Each row is a point. A path goes straight from each point to the next, and from the last back to the first. The post is the endless flat space through its rows: a point in 2 columns, a line in 3, a plane in 4, and so on, so that a path can go around it. How many times does the path go around the post? Going back the other way cancels.
In the rows, zero is written as 128.

Post (1 x 2):
[[132 130]]
Path (14 x 2):
[[109 184]
 [106 125]
 [135  83]
 [165  95]
 [174 182]
 [126 149]
 [ 89 130]
 [134 108]
 [166 118]
 [178 161]
 [169  86]
 [137  64]
 [180 110]
 [166 178]]
Times around: 2

Post (7 x 8):
[[117 104 101 132 144 195  97 178]
 [173 109 148  48 208  86 122 144]
 [154 174 184 109 216 140 153 109]
 [119 121  47 119 143  99 159  98]
 [161 137  81  79  95 129 200 103]
 [154 120 198 105 134 136  54  83]
 [141 155 180 143 108 108  74 112]]
Path (26 x 8):
[[143 111 172 142 160 111 150 127]
 [166  88 122  94 180 167 126  86]
 [179 135 125  89 142 174 127 136]
 [132 164 108 122 159  95 110 209]
 [ 93 106 137 119 144 167  54 161]
 [119 104 114 107 122 141 135 162]
 [154 112 151 130 146  88 164 143]
 [157 138 122 155 118 115  97 117]
 [191 157 130  92  91 121 113  99]
 [175 157 120 133 170 119  76 102]
 [157 149 117  62 159 146  96  61]
 [107 148 134  81 161 207 125 157]
 [ 88 140 184 110 140 129 126  89]
 [156  32 109  85 176 146 124  54]
 [208  98 166 113 148 108  96 152]
 [166 165 171 125 153 143 114  96]
 [148 136 152  96 179  79  57 163]
 [108 120 114  97  97 116 116 105]
 [110 161 177 132 107  70 169 160]
 [132  95  76 126 150  96 123 132]
 [177 131 122 129 136  98 109 127]
 [167 184 139 119 159 115 145  77]
 [138 156 147  93 118 121 103  54]
 [133 123 149  59 200 148 142 118]
 [140 175 141  85 152 130 163  89]
 [137 162 190  90 201  76 132 145]]
Times around: 4

Post (17 x 18):
[[112 130  93 133  96 139  64  64 109  99  95 151 146 111  77 155 210 119]
 [119 170 118  48 162 171  97 108 117 102 172  86 109 140 135 167 100 140]
 [188 132  68 160 163 151 146 163 181 165 120 139  71 147 113 107 162 157]
 [118 151 105 147 197 131 131 114 100 102  71   8  80  48 130 208 106 148]
 [128 115 168 134 186 133 149 119 101 171 126 122 105 123  76 160 149 124]
 [102 127 143  97 149  82  97  85 155 170 143 127 154  95 166 125 163  96]
 [162 144 135  87 154 202 134 130  34  73 135 151  34 129 146 184 178 140]
 [137  89 140  50 125  87 119  90 147 139  98  73  97 132 152 213 146  30]
 [140 126 151 103 130 144  83 196 128 128  91  96 127 138 129 166 146 174]
 [130 128  67  98 150 130 133 156 128 139 105 107 141 153 146 118 120  97]
 [139  77 139 140 126 107 117 114 165 159 109  97 134 129 175 162  86  79]
 [109 118 141 125 107 100 147 198 155 135 174  92 137 133 132 107 121 142]
 [123  98 217  93 108 132  29 151 112 134 146 108  94  73 131 137 109  55]
 [ 94 190  40  66 137  89 101 126 132 120 126 101  91 142 153 132  54 164]
 [132 135 169  71 132 123 105 177 135  41 125 145 127 181 127 134 155 117]
 [127  97 156 105  79 176  87 169 160 131 107 151  86 129 121  54 122 155]
 [146 163  41 146 155 132 121  53  84 115 107  82  95 203 130 123 177 175]]
Path (12 x 18):
[[ 98 168 128 162 120 144 113 106 120 102 150  78 132 157 134 119 170 133]
 [125 132 174  41  93 145 110 119  90 137 113  66 127 156 128 170 119  76]
 [ 95 137 111  93 176 175 135  82 109 159  99  53 130 171 170 169 129 142]
 [104 127 103 114 178 122  98 127 197 118 145  84 168 143 100 127 143 129]
 [110 131 119 101 158  72 119 111  69 115 116  69  42  90  81 143  87 183]
 [172 119 137 100 172 121 129  74  94 119 112  85 172 150 144 138 134  65]
 [119 147  98  81 140 153 103 121 111 161  74 106 132 136 153 125 111 110]
 [134 166  94 121 155 134 108 119  44 169 131 125  83 149 151 180 174  82]
 [118 111 158 145 170 150  97 120 126 105 154  86 134 125 170 147 127  80]
 [130 119  59  87 162 120 194 127 131  96 136 134  36  71 119 114 163 179]
 [ 96 118 122 126 118 133  98  86  87 106 119 105  73  77 115 137 150 181]
 [102 156 147  99 162  96  80 154 166 112 126  99  45 156 140 136 124 155]]
Times around: 1

Post (17 x 18):
[[181 159 132 188 121  84  83 145 111 180  85 140  94  67 144 120 168 134]
 [117 131 151 142 178  96 111 139  90  99 171 155 106 132 197 143 147 147]
 [116 112 120 112 127 127 174 167 126  75 142  87 110 128 136  78 147 196]
 [110 129 117 182 186 135  79 139 158 187 207 103  46  80 153 117 142 140]
 [ 92  85 154  89 115 190  68  77 144 117 101  99 181 110 103 149 161 140]
 [197 114  98  89  95 154 163 136 156 123 151 228  70  88 118 144 101 144]
 [134 196 144  93 153  89 120 117 130 108 174  95  96  97 115 175  91 147]
 [ 88 104 175 135  59 140 103 170 151 159 156 129 138 146  99 144 129 122]
 [ 89 166  94 126 136 123 104  87 100 118 123 147  73 133 151 105  84 115]
 [122 158 108 135  77 151  96 191 155 163  93 152 147 143 143 166 131 147]
 [ 58 132  95  82 135 172 223 115 133 152 114 106  57 176 137  96 172 115]
 [202 121 108 127 117  69 119 152 144 137  80 157  84 173 101 103 131 160]
 [175 160 150 176 111 130 177  83 152 192 159 105 101 160 182 146 123 159]
 [ 92 112 193 100 108 172  99 137 170  81 112 222  77 137 100 141 105 126]
 [179 198 118 131 190  92 163  81  74 158 136 150  92  91  81 151 120 194]
 [113 161 168  95 137 163  91 159 144 194 113 142 169 108 109 107 140  99]
 [102 157 102 141 129  86 217 136 161 147  98 169 122 172 147 112 138 117]]
Path (26 x 18):
[[186 195 164 114 159 119 138  96  61 185 153 140 160  83 125 173  96 102]
 [133 229 108 103 161 158 113 145 158 140 152 114  74 139 170 186 108  89]
 [155 116 123  97 140 131  65 121 143 151 168 140 136  86 106 146 168 108]
 [172 124  85 118 110  75 152 171  91 161 151 150 130 148  89 117 164 193]
 [120  91 116 139 116 170 160 146 184 166 161 103  69 143 153 113 152 177]
 [104 152 126 108 166 104  91 166  95 114 134 101  73 114 142 158  88 164]
 [ 68 124 155 112 133 170 157 137  86  93 156 100 136 176 152 165 142 143]
 [159 148 100 140 120 135 168 121 145  68  96 152  62  94 122  79 125 146]
 [113 202  88 147 125 145 104  98 128 158 119  97  97 128 126 149 164 123]
 [146 189 153 161  66 104 107 148  98 174  85 163 106 104  92 123 147 143]
 [146 190 174 173  78  62 108 101 165 150 112 158 146 121 137 157 137 166]
 [123 169 124 155 113  67 185  64 163 164  85 141  91 160 129 104 139 159]
 [152 136 152 150 176  88 167  77 139 187 105 202 102 106 122 149 114 126]
 [145 106 191 123 153  75  89 203 152 159 152 118  82  76  65 160 137  98]
 [190 101  76 141 101 152 146 102 165 115 107 120 113  81 120  80 147 114]
 [163 167 201 156 183 121 110  81 148 108 114 209 119 106 129  44 128 121]
 [124 119 131  79 155 129  95 122 154  86 160  80 103 158 126 116 135 150]
 [182 196 151  99  90 105  75  94 189 150  59 133  46 167 133  89 100 128]
 [ 99 121 154 102  96 118 154 168 118 137 152 165 122 128 121 128 117 136]
 [185  87  77 140 125 154  82 177 127 148 111 204  35  86 186 142 147 129]
 [207 137 135 197 137 143 128 171 122 110 116 177 101  77 124 101 112 192]
 [139 118 129 137  96 184 142 131 124 134 155 148 133 123  84 216 175 218]
 [144 154 136 102  91 145 130  89 159 174 104 121  96 126 111 106 165 147]
 [104 139 167 148 142  95 127 122  86 165 107 121 113 172 131  82 162 208]
 [138 121 133 116  74  90  98 118 185 158 139 126  86  84  64 193  55 146]
 [164 165 133 129 102 133 138 172 193 167 143 164  94 116  91 203  95 147]]
Times around: 4

Post (17 x 18):
[[130 184 118 110 184 181 132 201 116 140 155 142 118 153 117 139 160  99]
 [145 121  67 128 111  87 145 166 114 153  73  91 163 143 139 165 157 192]
 [138 147 160 184 110 175  85 179 134 149 131 148 171 125 141 123 132 124]
 [ 97  71 110 175 130 107 142  96 124 114 133 197 149 164 119 172  79 156]
 [168 124 200 129 128 167 158 109 110 201 114 129 157 161 133 136 166  97]
 [ 98 131  94  64 162 144 116 156  93  76  84 107 119 110 113 131  56 118]
 [119  49 148 141 167 133 107 137 137 108 195 125 118  65 102 169  99 158]
 [162 116 151 150  96 171  95 128 127 159 130 108 177  95 105 178 110 100]
 [120 137 137 103 101 169 170 143 125 118 179 136 160 139 172 163 109 169]
 [ 90 153  49 132 132 132 186 108 168 103  98 145 113 132 165 114  76 205]
 [129 125 112 127 118 136  79 181 184 128 116 154 142 161 118 125 170 159]
 [147 105 174 176  79 204  76 168 126  90 120 113 149 101 111 181 119 155]
 [166 111 160 108  91 102 159 139 115 137 124 157 124  72  77 122 140  89]
 [107 107  98  89 204 105 155 128 159 113  96 171 132 134 148 176 105 117]
 [168  78 133 131 203 125  93 133 123  84 127 111 131 120 121 145 107  61]
 [112 117 156 161 123 134 156 159 163 143 137  77 137 129  99 123 124 132]
 [ 94 203  93 113 207  36 165 100 155 148 126 123 124 169 150 131 168 114]]
Path (30 x 18):
[[130  68  84 142 150 126  97 114 165 100  28  72 167 137 133 138  87 134]
 [177 139  81 149 115 133 114 119 175 139 164  87 191 126 153 173 154 160]
 [168 172 105 180  94  73 191 173 115 148 152  83 158 149  93 114 131 132]
 [191 158 202 125 129 161 154 176  74  99 118 137 109 158  80 195 154  29]
 [128 144  61 146  97 103 133 110 168 173 122 180 180 188 195  80 120 157]
 [ 90 125 137 133  79 136 159 127 106 123 133 152 139  87  86 148 108  88]
 [140 107 124 135  86 116 130  95 146  20  58 114 124  97 121 131 101 133]
 [106 140  79 122 140 109 155 101 101 147 171  68 131 172  95 182 148 135]
 [159  86  92 112 155 171 102 134  78 117 113 124  79  99 100 134  82 134]
 [155  54 128 171  86 149  80 204 152  92  78 183 172  77 112 161  59  75]
 [185  47 134 115 129 137 103 119 137 137 116 129 160 109 155 110 109  97]
 [137  94 132 162  85 153 141 166  17 175 167 132 225 127 131 199 133 122]
 [114 131  80 149 184 157  79 140 204  83  58 155 133 144  99 132 103 124]
 [138 175 157  80 141 153 151 103 159 156 137  87 174 152 177 168 119 136]
 [111  72 163  68 203 139 115 162 179 130 107 143 109 122 107 193 130 130]
 [149 142 114  84 100 202 124 181 109 162 102 146 107 119 119 131 159 159]
 [156  21 150  78 167 145  85 159 129  67  74 134  80  88  78 165 146 129]
 [149  68  44 141 165  70 109 186  78 111 158 135 119 130 120 184  87 122]
 [135 118 161 153 114 123 149 191 172 220 100 123 135 104  70 117 146 144]
 [139 128 163 194 117 160  93 165 117 152 141 133 153 165  73 169 170 197]
 [175  93 171 170 131 187 195 192 170 133 187 137 156 107 106 149 179 100]
 [145 107  97 145  75 183 167 149 108 151 111 146 185 166 134 196 156 141]
 [107 109 161 114 128  89 104 129 161 118 158 101 117 152 142 115 143 137]
 [148  99  86 104 198 105 155 188  88 103 179 111 122 172 125 146 107 113]
 [108 124 129 115 125 136 199 213 164 171 157 143 170 151 148 202 151 201]
 [109 171  66 160 132  92 114 150 134 181 137 115 160 105 119 101 148 185]
 [ 65 138 143 132 141 127 147 165 142 154 149 105 155 115 103 168 171 132]
 [136 108 158  63 144 131  69 127 146 177  91 100 180 115 163 149 145  84]
 [170 110  67 160 164 108 132 169 126 126 103 133 130 111 146 231 144 134]
 [104 132 143  89 142  93  90 129 115 110 128  84 114  91 165 137 153 126]]
Times around: 0

Post (17 x 18):
[[119 193 152 129 107  71 142  42 129 139 140 172  71 131 109 140 106 118]
 [122 117  58  76 103 121 189 163 132 127  92 134 115 161 142 120 144 111]
 [148 133 140  89  88 137 134  79 109 148 103 103 101 148 147 173 109 186]
 [108 101 174 148  83 100 151  69 130 114 108 139 127 144 155 174 122  90]
 [112 123 129 116 116  73 131  63  58 121  94  89  42 151 129 131 126  92]
 [154 144 157 130 115  61 131 104  82 121 133  71 151  68 115 123  95  93]
 [128 158 151 116 100 107 154  94 152  84  80 156  90 152 108  85  69 146]
 [128 115 149  72 147  99 102 156 132  91 156  88 161  83 155 121  67 116]
 [ 93 147 112 121 127 101 133  80 102 121 120  37 102  70 114 107 104  95]
 [ 70 130 163 107 125 139 103 141 104 193 161 165 127 169 124  66 113 105]
 [160 113 196 115 118 125 106  94 100  37 106 141 154  80  93 121 127  76]
 [139 146 155 118 119 132  97 131 132 138 103 141 121 154 156  84 117 123]
 [125 159 151 159 145 120  82  49 101 156 171 100 160 155  89 104  99 144]
 [118 143 224 123 128 129 125 127  94  82 141 119 168 136 136 114 108  59]
 [135 122 126 146  98 174 144 148 118 104 224 147 119  88 114 107 147 146]
 [104 110 104 125 147 156 133 149  90 131  87 139 164 136 147 145 134 124]
 [133 120 161 111 123 133 139 176 130 117 101  99 112 120  93 177 117 101]]
Path (27 x 18):
[[ 80 110 137 104 142 174 143 124 131  84 193 121  95  66 181  29  64 149]
 [127 103 148  77 117 156 148 134 155 112 141 120 156 139 120 166 152 140]
 [ 43 156 118 122  85  51 159   8 125 178  88 152 117 129 127 163 121 105]
 [153 131 194  77  46 185 106 167 152  96  72 118  76 221 150 128 118  99]
 [ 90 132 146 141  56 106 103  71  78 165  62 122 123 123 164 119  82 127]
 [ 70 114 156 189  55 139 146 169 128 158 104 157 142 161 169  92 116 140]
 [120 105 134  83 176 111  51 106 105 119 182 105 171  80 107 191 118 123]
 [157 124 177 105  98 149  60 135 144 126 144  84 169 110 170 100  86 144]
 [145 136 134 108 138 165 161 168  89  96 180 172 164 166  90  82 108  87]
 [149 144 196  64 100 123 149  56  85 147  79  59  94 104 155 124 139  72]
 [112 153 202 149 148 179 184 186 133  50 100  96 152 134 128 157  97 136]
 [141 157 166  90 103 108 146  88 116 116  87  88 108  58 159 121 159 134]
 [ 73  45 163  38 150 150 115 163  73 171 133 157  84 120 133 129 105 145]
 [156 118 151 107 146 122  76  45  94  75 137 163 153 106 183 149  83 133]
 [108 139 179 108 127 157 118 128 103 102 214 165 130  59 133 149  99 125]
 [105 133 170  99 143  91 140  96 108 140 149  58 107  93  93 122 114  58]
 [104 162 169 107 132 130 171 119  76  77 141  82  79 128 126  97 120 110]
 [128  91 120 157 114 132 128  43 153 132 154 158 191 195 113 115 119 136]
 [169 124 135  64  79  84 122  27  39  63  87 153 110  59 113  66 108  98]
 [156 103 159  45 129 145  84 122  97 166 153 118  63 153 118 117 102 159]
 [ 98 159 177 119 130  68 204  95 113 132 132 129 123 157 146 172  85  93]
 [163 133 118 111 149  69 136 132 133 138 162 118 172 101  71 156 152  70]
 [126 127  98  83 112 119 187  84  59 128  42 124 142  96 168 110 145 101]
 [ 95  96 110 119 141  48 161  34 146 133  66 105 104  99 144 191 129 112]
 [127 160 157 136  95 139 148 143 141 129  97 124 207 138  91  95 142 107]
 [131 160 111  99  97  82 182  51  71 134 134 113 125 140  98 118 153 114]
 [135 108 175 123 109  87 153 136  81  96 136 151 106 119 156 111  91 109]]
Times around: 1

Post (17 x 18):
[[114 155 116 165 187 155 124 142 132  90 145  74 119 181 142 155  85 184]
 [ 89 123 173 120 117  85 118 130 151 139 118 138 180  67 128  92 196 122]
 [141 146 168 119 130 117 174 148 153 130 142 166 128  97 128 127 107 128]
 [ 97  72 138 161 102 133 109 158 177  79 145 123  93 102 125 128 102 148]
 [128 104 127 147 121 128 118 166 126 131  87 190 103  93 141 166 182  91]
 [131 127 115 150 129 133 144  89  83 150  89 133 134 124 136 135 153 148]
 [169 153 141 123 142 178 148  96 128 126 130  89 156  81 111 142 136  99]
 [141 159 119 137 122 108 116 143 134  98 122 111 110 126 136 133 117 109]
 [120 100 129 116 110  81 168 153 136 130  86 121 142 120 146 105 112 104]
 [135  87 149 119 125 113 126 191 118 121 187 108 161  87  98 115 140 116]
 [118 145 106 147 126 103 143 121 171 135 164  78  64 194 127 121 121 139]
 [131 171  84 133 134 170 169 112 133 155  98 134  87 126 140 123 113 148]
 [110 128 159 171 134 102 126 143 119 180 116 154 117 139 142 118 118 104]
 [ 47 116 193 129 231 102 146 134  66 132 100  60 144  85  83  69 107 139]
 [179 141 102 196 160 112 132 156 139 135 123 114 125 150 135 132 109 165]
 [179 178 168 117 129 133 164 178 114 126 127 156 149 144 139  89 152 104]
 [150 139 171 132 169 121  74 126 161 131 148 116 130 148 148  99 163 165]]
Path (31 x 18):
[[ 77 100 168 146 119 119 166 123 126 137 130 154 175  59  89  74 140 132]
 [156 185  96 170 196 186 157 183 118  61  97 113 160 212 124 186 181 138]
 [134  35 124 129 171  66 126 119 103 167 153 109 123 161 120 101 133 179]
 [ 93  93 111 168 165  50 126 163 105 196 129 135 104 154 153  90 104 170]
 [122 102 145 148 138 150 140  82 178 209 136 142  48 136 137 177 161 107]
 [187 129  96  86 103 111 132 166  86 193 125 137 102 165 148  62 117 218]
 [ 72 139 133 147 164 108 129 182 116 119 133 128  94 168 119 142  97 133]
 [119 107 125 194 141  60  87 126 185 178 150 120 156 159 139 143  93  91]
 [ 82 121 183 112 127 146 129 183 173  78 125 135 148  93 155  94 103  76]
 [ 86  74 137 121 196  97 157 101 124 136 129  85 139 113 116 118 154 101]
 [164 109  86 115  69 151 152 122 133 140 109 120 150 187 161 106  79 107]
 [125  66 248  57 140  97 118 117 148 159 136 100 161 125 107  92 129  82]
 [166 113 133 145 174 161 163  87 144 116 110  95 164 105 101 159 154 154]
 [135  74 158 108  87 103 115  98 198 122 199 119 160 110 122  54 104 146]
 [147 133 115 120 155 186 131 177  68 104 217  89  89 184 103 110 162 152]
 [126 115 155 168 159 117 110 136 128  93 119  69 151 127 137 160 125 122]
 [147  73 167 153 155 166 139 162 144 136 113  95 163  78 101 131 181 169]
 [ 53  61 190 114 133  94 163 124 180 121 129 128  91 122  93 105  60 156]
 [144 143 138 113 143  76 122 169 130 101 106 176 120 145 134  93 193 106]
 [ 94 117 164 120 181 103  82 113 207 125  95 117 159  16 106  65 195 177]
 [125 175 160 136 128 119 183 161 109 118 129 132  96 167 115 116 121 154]
 [133 105 134 148 104  99 141 155 153  84 150  59 161 108 123  53 157 209]
 [144 128 201 123 223 155 161 199 110 166 121 144 137  13  78 133 168 135]
 [147 165 135 112 124 117 126 161  71 164  93 178 126 148 122 126 189 128]
 [182  88  77 106  83  82 144 137  86 211  62 159 112 114 119  66 160 136]
 [111 100 152 125 136 130 112 198 177 152 141  96 102 157 117  74 142 141]
 [ 74 103 154 171 164 121  94 122 128 112 185 107 131 143  75 138 143 224]
 [149 200 127 137 107 115  58 151 112 121 170 159 150 130 153 140 171  91]
 [103 115 134 146 189 105 175 159 135 167 152 138 131 132 169 127  80 153]
 [123 144 138 116 135 108 145 153 133  36 142 105 123  98  96   7 205 142]
 [138 203 124 134 133  88 134 124 132  98 138 132  96 149 146 103 142 113]]
Times around: 2

Post (17 x 18):
[[155 128 229 163 100  91 106  88 168 123 116 196 114  72  84 237  67 140]
 [148  77 120 141 180 167 173 142  72 119 145 104 156 174 133 130  77 107]
 [193 124 122 144 121  85 102 169  30  97 180 125 153 104 167  96 164 153]
 [132 117 101 167 147 130  99 165 159 115 140  95 139 148 170 113 120 137]
 [116 132 123  97 167 126 147 134 120  84 121 155 114 151 143 123 110 113]
 [115 135 113 148 125 141 179 110 114 135 162  93 151 151 147 126 137  73]
 [146 149 103 107 111 146 111 118 162  76 135 165 144  50 100 192  49 146]
 [ 95 112 151 143 131 129 151 109 172 110 174 104 149 139 101 125 114  89]
 [181 109 149 114 121  99 161 114 150 101 150 146 122  69 159 174  93 144]
 [142  88 150 168 140 126 131 113 137 138 132 113 178 145 113 154 167 103]
 [142 142 134 138 132 184 153  92 132  93 129 134 178 125 151 131  91  84]
 [156 124 141 101 173 160 120 161  88 117 121  88 115 158 151 125 120 148]
 [115 115 144 142 136 113 152 187 127 127 152 125 147 106 174 134 157 126]
 [131 137 125 117 192 122 121 107 108 164 135 134 148  85 174  86 103 106]
 [156 137 142 104 123 128 133 146 148 147 105 124 115 119 159  76 101 102]
 [137  82 123 106 128 158 134 144  77 116 111 117  91 130 163  99 116 131]
 [119 127 130  99  92  88 173 134  80  97 138 118 145 127 159  98 133 167]]
Path (30 x 18):
[[130 159 117 150  63 101 211  97 164  38 141 142 118 100 156 135  81 122]
 [154  99 145 118 214 116 125  95  93 122 134 148 123  76 127 170  84 102]
 [161 168 191  81 129 157 120 101 129 107 109 146 122  53 175 149  34 157]
 [171 118 152  90 167 147  94 139 156 129 142 139  74 110 134 118  88  92]
 [126 110 180 136 160 168 107 125  36 152 123 115 170 126 150  89 166 134]
 [167  79 148 187 161 192 167 165 150  35 191  98 150 177 140 140 110 116]
 [181 101 128  87 153 133  94 152 147 142 138 164  82  71 143 104 118 104]
 [152  96 134 129 128 123 189 109  84 152 137 129 187 171 155 164  89  94]
 [123 112 101 150  79 152  98 166 153 127 123  73 154 123 134 163 150 121]
 [125 117 160 120 225 136 162  63 151  83 155 124 107  91 159 121  75  67]
 [104 133 108  97 133  92 144 108  85 157 135  77 158 125 136  78  84 153]
 [180 191 118  82 147 137 155 112 158  93 136 110 154 133 178 121  24 132]
 [174 137 120 188 144 130  91 159 160 122 199 130 149 112 123 195 112 117]
 [144  88 134 138 211 156 146 160 141 171 124 139 140  84 141 133 104 137]
 [170 115  71  93 182 154 232 116 148  70 134  71 139 164 159 135  55 124]
 [157 127  93 126 171 189 143 165  82 125 127 132 156  95 172  86 142 116]
 [176 191 140 115 152 175  87 115 143 126 169 144  93 100 144 161 115  89]
 [115 145 133 166 183 128  93 210 177 143 167 132 114 151 190 193  39 153]
 [183 113  64 144 132 128  79 121  72 124 189 156 208  62 143 153 142 119]
 [187 117 195  92 116 187 151  76  84  92  98 122 153 177 158 108 161 144]
 [113  82 146 180  83 164 197 121  97 115 121 108 180 163 131 144 174 111]
 [102 142 161 195 125 100 157 172 121 114 131  95 138 142 178 167 188 134]
 [185 147 203  96 126 122 131  75   7 183 114  86 140 121 157  90 113  88]
 [155 110 160 111 130 114 115 111 160 134  82 143 127 127 126 143 121 115]
 [140 131 122 168 136 105  79 174 149  82 136 128 115 134 121 123  61 132]
 [ 72 154 197  93 140 160 146  85 120 121  93 126 117 119  89  87 127 122]
 [149 151  52 147 149 129 119 104  79 121 201  96 125  92 139 101 108 156]
 [201 127 175  59 120 184 118 147 131 117 134 116  68  92 149 138  95 131]
 [148  88 180 126  42 113 113 159 113 106 121 164 130 113 136  90  82  81]
 [150 103 156 138 159  83 111  71  97 107 178 143 125  89 122 149 149  95]]
Times around: 0
